Each wall is flat, endless, passes through zero and stands at right angles to its row. A trip goes straight from one point to another. List the walls that it crosses, first one first.
In the rows, zero is written as 128.

Walls:
(1): [138 153 140]
(2): [156 193 149]
(3): [162 113 117]
(4): [128 115 122]
(5): [134 111 132]
Trips:
[ 86 123 146] to [135  88 129] => 4, 5, 3
[110 117 123] to [96 81 80] => 3

Walls:
(1): [156 151 123 138 132 126 131 123 146  95 154 186]
(2): [ 93 102  56 129 153 140 144 157 118 156 123 136]
(3): [153 139 171 154 176  93 146 135 126 147 134 145]
(4): [ 71 134 124 119 111 111 102 139  77 167 163 132]
(5): [159 128 149 101 172 106 133 133 131 163 190 155]
(6): [156  96 112 154 141 134 123  83 163 106 182 116]
Trips:
[127 141 180 102  67 153 159 160 131 134 143 150] to [133  83 127 113 142 132 109 107 120 138 153 139] => 6, 2, 1
[ 70  75  91 123 141 144 117 113 157 142 213 113] to [126 121 155 105 115 149 172 118 144 112 174 122] => 1, 2, 4
[ 96 145 132 106 126 122 145 123 106 139 175 120] to [113 119 175 101 126 128 159 138 153 147 124 122] => 3, 2, 4
[131 119 144 101 117  97 125  86 181 157  69 138] to [ 54 125 114  81 151  70  89  95 137 150 116 137] => 3, 4, 2, 5
[138 131 129 103 174 132 158 124 105 118 103  99] to [112  97 124 150 129 165 142 115 157 120 121 139] => 5, 6, 3, 1

Walls:
(1): [119 109 148 157  75  99 170  89 139 131 131 120 120 166  74 151 106 158
 127  78 136 108 155 134 133 129  94 102 121 136 136  90]
(2): [164 151 136 116 104 112 109 153 118 149 149 112 173  90  76 154  75 174
 146 165  60 107 150 121 132 114  93 130  97 120 145  97]
(3): [136 127 140 108 117 134  50 101  86 117  83 123 115 118 142 124 144 114
 111 124 120  92 149 141 135 130 153 206 193 138 125 124]
(4): [ 85 128 138 122  78  98 118 104 171 147 130  96 157 138  89  99 125  74
 137 116 112 123  97 139 129 105 118 128 131 146 132 140]
(5): [112 107 178 145 129 129 110 122 191  54 126 134 162 157 140 147  97 149
  74 128 150 132 124 107 149 130 145  89 124 152 114  99]
(6): [153 107 125 156  65 104  76 123 122 117 124 104 117 144 108 145 168 176
 151  89 152 114 138 117 166 149 146 134 111 149 158 114]
(7): [134 132 182 141 140 136 131  97 157 113 138 130  87  84 129 145 141 114
  94 117 125 150 100 125  92  91 106 142 130 134 166 164]
Trips:
[124 108 162 100 222 125 133 117 164 136 136 116  97 168  97 183 136 153
 155 152 156 113 141 127 115 118  82 124 117 131 154 126] to [146 117 128 124 135 109 146 127 131 110 123 129 104 171 148 165 172  62
  87 147 141 160 131 131  95 120 168 128 103 142 117 102] => 2, 1
[113 108 109 128 131 173 165 146 144 115 176 173 112 136 139  73  96 105
 142 123 122 135 138 110 160 131 178 113 143 110 140 134] to [166 156 124 118 114 132 134 126  96 130 147 114  85 171  74 153 171 159
 135 156  62 137 135 142 127 155 105 131 148 164 145 151] => 5, 2, 1, 6, 3, 7
[138 117 151 149 109 114 157 148 165 118 117 129  77 122 167 102 123 144
 127  87 111 141 108  97  97 145 144 137 159 155 137 136] to [ 99 131 158  86 123 119 122 105 119 120 144 139 159 108 129 119 111 196
 108  90  98 188 142 106 110 173 158  88 160  97 106 123] => 6, 2, 7
